Each row of a before or after table is a point. The points were changed in one or more steps. Then noise was added and the rows were shuffled. The steps act on columns, c1 being the first. What was done? A step turns or swaps two columns, mirrors them in a line or flattens them onto one, adds a multiple of one to another, or multiplies or shifts one. Angles are multiples of 10 degrees, from the lower column toward the higher: turns from -170 to 170, lines from 10 to 170 but not 90. Use the fewest steps. Two steps may share a column if one is a turn and the other turns, adds or multiplies; they go together, in the order done. Otherwise the lowest column goes first.

Before (11 x 2):
-26, 7
-7, -30
-40, -67
1, -66
-13, 84
-52, -28
8, 41
-12, 20
-10, -17
-6, 19
-40, 61
After (11 x 2):
-37, -95
-7, -32
-8, -26
-40, 35
-14, 74
-28, -10
-53, -64
-8, 16
-1, -65
-9, 11
5, 50
Steps: add 0.7 times c1 to c2

Before (9 x 3):
25, 19, 13
-49, 13, 13
-11, 9, 21
-2, 16, 23
-17, 7, 25
7, 21, 24
-15, 12, -3
-19, -88, 34
-42, -23, 37
After (9 x 3):
-25, 0, 60
-42, 33, 53
36, -94, 50
58, -61, 78
-13, -11, 59
13, -32, 67
96, 10, 72
1, -36, 39
3, -25, 61
Steps: multiply c1 by 2; turn c1 and c2 by 120 degrees; shift c3 by 40

Before (9 x 4):
-17, -36, 22, -13
-35, 35, -18, -89
4, 8, -13, -7
44, 12, 4, -33
3, -39, 31, -37
-12, 0, -51, -59
-22, -41, -15, -92
1, 36, -32, 10
-20, -10, -15, -1
After (9 x 4):
15, -28, -49, 16
-48, -11, 10, 27
1, 96, 34, 62
-9, -46, -58, 37
3, 48, 56, -11
20, 29, 1, 3
6, 41, -30, 93
20, 22, 46, 93
-7, 21, 17, 5
Steps: turn c1 and c4 by -170 degrees; multiply c3 by 2; turn c2 and c3 by 110 degrees

Before (13 x 6):
-59, -75, -9, -29, 53, -29
51, 58, 53, -58, 73, 44
-7, -22, -6, 9, 13, -17
7, -37, 28, 35, -41, -1
-89, -63, -20, -11, -29, -6
-1, -39, 80, -10, -1, 34
9, 10, 66, 38, 30, 61
42, -5, 28, -16, 73, 89
-33, -76, -36, -61, -3, -10
-3, -93, 8, -13, 10, -22
14, -28, 20, 21, 32, 3
65, 49, 73, -41, 75, 69
-73, -64, 11, -58, 36, -41
After (13 x 6):
-80, 22, 54, 47, 61, -5
-53, 86, 30, 30, 4, -31
6, 41, -19, 80, -5, 2
-29, 40, -73, 51, 38, 32
26, 68, -39, 44, -33, 90
-72, 63, 19, 3, 2, -45
-18, 48, 43, 11, 51, -13
4, 1, -26, 95, 53, -2
-5, 77, -10, 48, 47, -20
35, 29, -87, 15, -75, 70
0, 22, 15, 69, 2, -11
-13, 28, -66, 91, -26, 59
28, 19, -64, 5, -81, 40
Steps: mirror c1 and c3 in the line at 170 degrees; add -0.3 times c6 to c2; turn c2 and c5 by -140 degrees; shift c4 by 60

Before (11 x 6):
41, -21, -29, -6, -2, -5
-8, 30, -12, -24, -5, 11
-11, 40, -34, 34, 14, 18
-13, 32, 3, -10, 46, 2
-15, 10, -26, 15, -19, 26
-16, 13, -27, 14, -7, -6
-18, 36, -23, -7, -22, 61
-9, 11, -18, -24, -25, -3
45, 29, 74, -12, -22, -2
-19, 4, -26, 92, -2, -1
-18, -10, -19, -21, -2, 17
After (11 x 6):
-12, -9, -44, -44, -21, -2
-15, -21, -24, 10, -44, 25
-17, -6, -41, -2, -1, -49
-20, -7, 1, -93, 3, 18
-14, 8, -19, -22, 10, -17
-17, 23, -7, 12, -7, 1
41, 36, -3, -5, 6, -38
-7, 11, -26, 17, 23, 3
-8, -2, -33, 19, 0, -3
46, -69, 20, 37, 20, -49
-18, 6, -23, -22, 8, 18
Steps: turn c5 and c6 by 160 degrees; add -1 times c1 to c6; turn c3 and c4 by 160 degrees; turn c2 and c3 by -130 degrees

Before (14 x 8):
-16, -78, -66, 17, -26, 12, 6, 50
60, 17, 67, 27, 43, 17, -1, -62
-38, -66, -21, -1, -83, -25, -17, 40
15, 28, 1, 32, -15, 27, -14, -67
7, -16, 47, 46, 4, 51, 49, -51
-94, -58, 9, 13, -82, 15, -4, 16
-67, -50, -8, -47, -35, 13, -38, 6
12, 39, 17, 50, -55, 20, -9, -12
-76, -25, -33, -31, -58, 38, 28, 24
-41, -49, -29, -38, -65, 58, -7, -23
27, 9, 36, 19, 22, 23, 6, -95
-9, 54, 26, 20, -6, -12, 45, -1
16, 29, 26, 88, 88, 47, -16, -43
34, -8, 41, 9, 3, 70, -25, 6
After (14 x 8):
-27, -44, 30, -9, 82, -42, 16, 40
-38, -12, 80, 10, 42, -61, 8, 21
-39, -3, 42, -10, -1, 1, 23, 68
17, 51, -57, -72, -22, 51, -37, 15
6, 26, -41, -81, -85, 39, 17, -24
41, -58, 34, 5, -6, 0, 5, -14
-21, -46, 5, -15, -13, -66, -3, 28
-16, -78, 19, -62, -60, -3, 3, 24
33, -11, 60, -45, 1, -59, 2, 50
-14, -8, 40, 1, 16, -89, -1, 26
25, 41, -43, -31, -63, -21, 10, 58
57, 19, -39, -88, -87, 20, 68, 21
71, 14, -51, -23, -60, 27, 9, 41
10, 58, -59, -8, -35, 13, 50, 8
Steps: turn c1 and c7 by -130 degrees; turn c3 and c7 by 40 degrees; add -0.7 times c5 to c4; turn c2 and c4 by 150 degrees; swap c6 and c8

Before (9 x 9):
12, 9, -4, -15, -8, -13, -12, -2, -17
11, -4, 3, -1, 29, 17, 2, -44, 33
-8, 3, 15, -6, -42, -17, -5, 2, -13
-1, -18, 1, -11, -14, -1, -2, -21, -31
-7, 14, -19, -14, -21, 9, 6, 8, 5
-9, -20, -7, -11, 33, -20, 15, 3, 19
2, -4, -17, 6, -8, -6, -17, 8, 17
17, 10, -18, 21, -7, -18, -2, -7, -10
13, 0, 2, -1, -8, 9, 4, 13, 11
After (9 x 9):
-35, -4, -19, -7, -12, 15, -19, -2, -18
-29, -2, -16, 1, 13, -6, -13, 10, -51
-38, 0, -7, -5, -5, -28, 37, 18, -53
-13, -17, -18, 6, -1, -10, -6, -3, 28
-36, -14, 14, -5, -9, -9, -42, -14, 38
-19, 5, 0, -1, -4, 8, -6, 0, -35
-18, -15, -5, -8, 8, -5, -11, -15, 50
-18, 12, 1, -2, 8, 10, 28, 74, -79
-29, 11, 1, -2, -3, -14, -16, -13, 95
Steps: shift c1 by -30; mirror c2 and c6 in the line at 70 degrees; multiply c4 by 0.4; turn c5 and c7 by 70 degrees; multiply c9 by 3; turn c8 and c9 by -160 degrees

Before (8 x 11):
-17, 1, -2, -7, -7, 10, -10, -3, -6, 14, 31
-20, 4, 4, -8, 11, 22, -9, -2, -4, 9, 16
-14, -5, -3, -7, 2, 5, -17, 4, -1, 14, 12
5, 20, 3, 4, 19, -1, 9, -19, 20, 1, 3
-11, -19, 8, -4, 3, 6, 12, -13, -2, -14, -9
12, -21, 4, -8, -3, 21, 10, -11, 2, -10, 0
-14, -11, 3, 10, 7, 8, -8, 1, -8, 6, 16
5, 18, -16, 6, 24, -11, 8, -18, -1, 8, 2
After (8 x 11):
-9, -13, 3, 11, -8, -2, 0, 2, -10, 4, -54
-4, 29, -16, 6, -15, -7, -7, -24, 7, 19, 7
5, 18, 3, 4, -8, 15, -9, -26, 14, 18, 6
-10, 1, -3, -7, -11, 2, -7, -4, -11, -10, -96
-7, -25, 7, -3, 13, 3, -6, -16, -6, 8, 42
27, -24, 4, -8, 10, 15, -9, -14, -15, 0, 15
-10, -3, -3, -7, -14, 2, 9, 5, -4, -4, -56
-6, 1, 4, -8, -12, 12, -1, -3, -20, 7, -55
Steps: add 0.7 times c6 to c1; turn c6 and c9 by -50 degrees; add -0.7 times c3 to c2; turn c5 and c10 by 110 degrees; turn c7 and c11 by 150 degrees; multiply c11 by 3; multiply c8 by 1.3
